Each point is reached from the start by the listed moves, each made 0, 1 or 2 times, or once backwards (-1), plus a little noise. Say if it took an odd or an even number of moves. Then give how often each move was made.

Moves:
(1): [28 -3]
(2): [ 1 23]
Start: [4 6]
Points:
[61 45] => even (2, 2)
[32 49] => odd (1, 2)
[-27 -15] => even (-1, -1)

Moves:
(1): [ 35  11  -9 -15   8  11  12]
(2): [  8  19 -14  10 -17  13  18]
(3): [ 8 15 31 16  8 12  9]
(4): [ -6 -14 -10  20  14  -2   4]
(5): [-10   3 -10  -5  12  20   5]
(6): [20 -1  9  7 -6 20 -5]
Start: [  1 -10 -15  -7   7   5  10]
Points:
[-15  -7  17  59  56   5  40] => odd (0, 0, 2, 2, 0, -1)
[-18 -39  61  78  53  20   0] => odd (-1, -1, 2, 2, 0, 1)
[10 23 27 54 13  0 49] => even (0, 1, 2, 1, -1, -1)
[ 14  -5  -4  32 -28  45   6] => even (-1, 1, 0, 0, 0, 2)
[114  53 -75 -46 -35 101  49] => odd (2, 2, -1, -1, 1, 2)

Moves:
(1): [  7  -7   3   4   1   8  -3  10  -3   2 -18  -3]
(2): [-4 16 -5  2 -3  0  5 10  4 14 -7  8]
(3): [ 10 -12   7 -10 -11   8  -2  10  14   8   1   9]
(4): [ 0  1  8 15  2  3  2  9  0  7  5 -7]
(5): [  1   8   8  -8  21   9  -7   2   2 -14   4  -3]
(6): [ -7 -20  -8   0   4  23  -5   0   4   6  -2   4]
(7): [ -1   4   9 -12   7  12   9   4 -24  -1  -5  -6]
(8): [ -3  -6  -9  -5  15   2  13  14 -10 -15   5  -7]
(9): [  5  -9  -6   0  13   8  17 -16  11  -2   2  -8]
(10): [  8  -9  -6  -1   7 -12  -8  -7   5  16   7  -1]
(11): [ 12  11  -2  -3  -4  11  -3   8 -16  -6   3 -10]
Start: [ -2  -1 -11  -2  15  10  -1   3  -1  -4  -3   1]
Points:
[-19 -33 -51 -32  16  20  22  38  60  14   6  51] => odd (-1, 2, 2, -1, 0, 1, -1, 2, 0, 0, -1)
[ 18  60 -36   5  29  53  14 -10  10 -20 -35 -13] => odd (1, 2, -1, -1, 1, 0, -1, -1, 2, -1, 2)
[ 28 -23 -62 -27 121  99  23  34  -6  -8   3 -35] => odd (1, 2, 0, 0, 2, 2, 0, 2, 2, 2, 2)

Moves:
(1): [  6   9   9   3  -2 -16  10  12  -4  10  -6  -2 -13  -8  -5   3   7  16
   9]
(2): [13  2 -8 11 -8  4 10 -5  0 24 -9 -7  8 -8 -1 -9 -1 -3  0]
(3): [ -4 -15  18  21  13  19   4   3 -20  -2 -19  10  -1  13  14   7 -14  13
  -6]
(4): [-14 -17  -2  -4  -4   6  -9   3  -5 -13  -9  -4   1   3   1   8  -5  12
  -9]
(5): [  5 -19 -14   0   8   2   1   5   3   0   3  10   2   6   8  -1   1  -7
  -2]
(6): [  9   1  -5   0   8  13   6  12 -15   8  15 -30   3  -1   3 -17   0 -16
   5]
(7): [  2 -19   2  15   8   0  -8 -16  -4   5   4  -5   8   5   2   1   5   3
  -1]
(8): [ -8  11  10  -3 -15  -1 -14   0 -18  -3  -4   7   4  -8  -1 -28   9  19
  17]
(9): [ -6  12  -3 -12   8  11   2   7   1  19  26  -2   2 -22   6 -10   1  -5
 -10]
(10): [-12 -21   8   5   2   4   9  -4  -9  -7  -2  -6   9   9  12   6  13 -15
  -8]
(11): [ -8  10   8   9   8  -2  -3   7   0  15  -6   7 -15 -12  -1  -9   4 -22
   9]
(12): [ -9  11   5  -9 -21  -7  -7  -4  -6  -5   4   8 -15  -4   7   6   1  10
   0]
(13): [ -7 -14  12  15  -8  -5  -3  12  -2  -1  -3   6   6  10   7  15  -6  -3
  -1]
(14): [ -1 -14  -4   3   7 -21   9 -12   0   2  10 -12  15  16   0  -8   9 -33
 -24]
(15): [ -4  -4  -2 -12  -1 -11   9  -5  10  -6   4  -9  -2   3   4   5  -7  -3
  -1]
(16): [-21  13   8  19   0  -6   7  -4   4  11   0   1 -14  11   6  -5   9 -11
  -1]
(17): [ 20  -3   6   6   5   0  -5   0   8   0 -14  -6   0   3   9 -20  13   6
   5]
(18): [ 2 -6 -1 -7 16 -2 -7  3  0  3 -7 -4  8  7 13  0  7 -9  3]
Start: [ -9 -13 -11  -7   5   7 -21 -19  11  -3 -11 -15  -2 -23   8   0  -3 -17
  11]
Points:
[-43 -15 -66 -61 -20   1 -18  30  32  57  65 -34 -56 -97  30  42 -46 -21
   5] => odd (1, 1, -1, 2, 2, 1, 1, -1, 2, -1, 1, 2, 1, -1, 2, 0, -1, 0)
[ -14  -64  -59    4   17   -7   12   28   -2   44   26  -94    8  -23
    2   11   -7 -118  -23] => odd (1, 1, -1, 2, 1, 2, 0, -1, 0, 0, 1, 0, 1, 1, 0, 0, -1, 0)
[  -9 -121   13   58   43   99  -30   -7  -23   -4  -59  -54   44   25
   93  -48  -31   46    0] => even (-1, 1, 2, 2, 1, 1, 1, 1, 1, 0, -1, -1, 1, -1, 2, 1, 2, 0)
[ -37    7   37  -11 -100  -60  -37  -15    9  -44  -45  -69  -55  -15
   17  -31   26   44   43] => odd (1, 0, -1, 2, -1, 1, 0, 1, -1, 0, 0, 2, 1, 0, 2, 1, 2, -1)
[-52 -92  -4 -14 -47 -38 -16   8 -49 -25 -53  14   8   2  51  25  26 -59
   3] => even (1, 1, 0, 1, 2, 0, -1, 1, -1, 2, 1, 2, 1, 1, 0, -1, -1, 1)
[ -66   10   -9   35   47   60   40   45   -6   97   32    7  -46  -37
   91   13   -8 -115   -1] => odd (0, 1, 1, -1, 2, 1, -1, -1, 2, 1, 1, 1, 1, -1, 0, 2, -1, 1)
[-63 -10  62  50 -61 -20 -19  30  -9  37 -62  38 -39 -66  37 -29  29  61
  60] => even (2, 1, 0, 1, 1, -1, 0, 2, 1, 1, 1, 0, 2, -1, 1, 1, 1, -1)

Moves:
(1): [ 3  5  5 -1  6 -9  5 -2  0 -3 10  0 -6  1 -5 -1  4 -1  5 -3  5 -3  1  8
  5]
(2): [-1 -6  5 -6 -3  6 -7  1 -1 -3  1 -5  5 -4 11  3  2 -6 -7  1 -4  4 -2 -1
 -4]
(3): [ -7  -3   0   1  -8  14  -5  -7  -1   0   1   5  -8   7   4   9  15 -14
   5  -9  -9  -5   0   0  -5]
(4): [  9  14   1 -10   1   4   6 -14   2 -13 -17   4  -3  -4   1   4   4  -1
   9 -10  -2  -8   7  -7 -15]
(5): [  5   3  -9  12   5   9 -10 -12   3  -5   5  -2   7  14  -2 -17   2   1
   0   7  -6  -2   5   2  10]
(6): [  1  -9  -7   6   0   6  -2  -6   0 -11   2  -5  -4  -7   6   7  -4   1
   0  10  -7  -8   9   9 -11]
(7): [ -2  16   6   3   9 -17   9  -4  11 -10 -10 -15 -12 -13   0   2   5  -4
 -19   9  -6  -6   2  -2 -12]
(8): [-4  1  5  4 12  1  0  5 -2  4 -6  2 -5  5 -2 10 -5  3 11  9 10 -6  3  1
  8]
(9): [  0 -17  -2   4  -2   2   1   4   4  -7 -15 -16   0   9  11   8  -8  -3
  -7  -6  -1  -6   4  12   2]
(10): [ 2 -1  4  2 -3 -2  5 -6  0 -1 -4 10 -7  7  2 -5 -8  0  8 14  0 -8  4 10
  4]
(11): [ 4 -1 -1  7 -1  2  2  0 -4 -1  2 12 -2  7 -3  3 -5 -8 -1 -5 -4 -3 -6  9
 -3]
(12): [  3 -12  12  11  -3   2   2  -6   8   2   6 -12  -8   8   3  10  -8  11
   1   6   6   6   3  -9  -3]
(13): [ -2  15   9 -11  -6   3  -4  -2   1   5   5  -9 -13 -10   5  -2  -8 -12
 -14 -13  -8  -3   3 -12   4]
(14): [  3   5   4   3  -3   1   2 -13  -7   4  -9 -12   8  -3  -1   9   8  -2
 -17  -3  -9  -2  -2 -11   1]
(15): [ -3   2  -5   2   1 -10  -3 -16  -5   0  -9   7  -9  11   8   7  -7 -19
   1   0  -8   6  10   6   0]
(16): [ -2   1   0   3  -1  -3   9   5  -6   5   6 -17   0   7  -6   2  -9   2
  -5  -2   6  14   0  -2   3]
(17): [  9   9   4  -1  13 -11  -5   5   3   8  -1  -5  -5  -8   7  -9   1  -6
   1   7  10  -5   0   3  -8]
(18): [ -2  -1  -1   0   2   8   4 -11  -6   3  -7  10  -2  13  -6  -4   3   6
  -8  -7   1   1  15   0  -7]
(19): [ -3  -4   1  -8 -14  -3  -8   6  -7  -5   2   7   7  12  12  -4  -1  -5
  -1 -12  -7 -16  -1  -6   2]
(20): [  3  22  -1   3   1   4  17   4  -4  -3   5  -4   1  -5   0  -7  11   5
  -5 -11  10   4   2 -12   7]
(21): [ 13  -5  -1  13  -6 -10 -12   2  -3  -6  -6  -7 -15   1  -5 -15   4  -7
  -5  15   4  -1   7   6   6]
(22): [  6  -8  -4  -6  -2   0   7   3   5  -6   0   8   0   0  -4   5   2  -4
   0   7   4 -14   9  -1   1]
(23): [ 12   4  -7  -7   8  -8  -7   6  -5  -3   0 -12  -4   0  -1   2   7  -1
  -5   5 -12   5   3  -1   3]
(24): [  5  -5  -3   5  14  -1  10  -7   0  -3   2  -4  -3  -7  -7  -5   0  -2
   2  -1  -4  -1  -7 -10  -3]
Start: [ -9   3  -5   0  -3   0   9  13 -11   4   2  -5   6   6 -16 -10   3   2
 -11  -2   6   2 -12   0  -5]
Points:
[  8  44  23 -49  21  -5  60 -28  -7 -17 -46  -2 -47  22  25  -4 -76 -51
 -24 -27  39 -32  73  74 -48] => odd (2, 2, -1, 2, 0, 1, 0, 0, 2, 2, 1, -1, 2, -1, 1, 2, 2, 2, -1, 0, -1, 1, -1, -1)
[ 15  28  16  32  52  -1  54 -22 -56  38 -16 -66 -45  30 -63  30  19  -6
  -2 -41  37  74  -3 -52   7] => even (1, 0, 1, 1, -1, -1, -1, 2, 0, -1, 0, 1, 0, 1, 1, 2, 0, 1, -1, 1, 1, -1, 1, 2)
[ 40  54 -13  11  63 -26  35   2   3 -54 -43 -76 -14   4  38  62  49 -42
 -42  24  -8 -65  23 -27 -40] => odd (0, 1, 1, 1, 1, 1, 2, 2, 1, -1, 1, 1, -1, 1, 1, 0, 2, -1, 1, 2, -1, 2, 2, 0)
[  25   47   10  -47   38  -34   58  -25   41  -73  -37 -109   -4  -47
   -2    9   10  -18  -67  -21  -36   -9    0  -26  -19] => odd (2, 2, -1, 2, 1, -1, 2, -1, 2, 0, -1, 0, 1, 0, 0, 0, -1, -1, -1, 0, -1, 1, 1, 1)
[  2  78 -16  32  60 -10 104 -48 -34 -20 -33  31 -22  -4 -31  11  21 -14
 -49  46  10 -20  42  31 -60] => even (0, 1, 0, 0, 0, 2, 2, 1, -1, 2, 2, -1, -1, 1, 1, 1, 1, 2, -1, 2, -1, 1, 0, 0)
[  68   25    9   67   68  -78  -21   17  -20   30  -10 -121  -94   13
  -25  -35  -56  -43  -50   91   19    8    8   17   60] => even (0, -1, -1, -1, 1, 0, 0, 2, 1, 1, 1, 1, 2, 1, 1, 1, 2, -1, -1, 0, 2, 0, 2, 1)
[ 19  72  31  58  66   3 115 -67   0   1 -40 -63 -36  60 -16  -6 -27   2
 -40 -71  60  35  23 -16 -56] => even (1, 0, 0, 2, 1, -1, 1, 0, 2, 0, 2, 2, 0, 0, 1, 2, 2, 2, -1, 2, -1, -1, -1, 1)
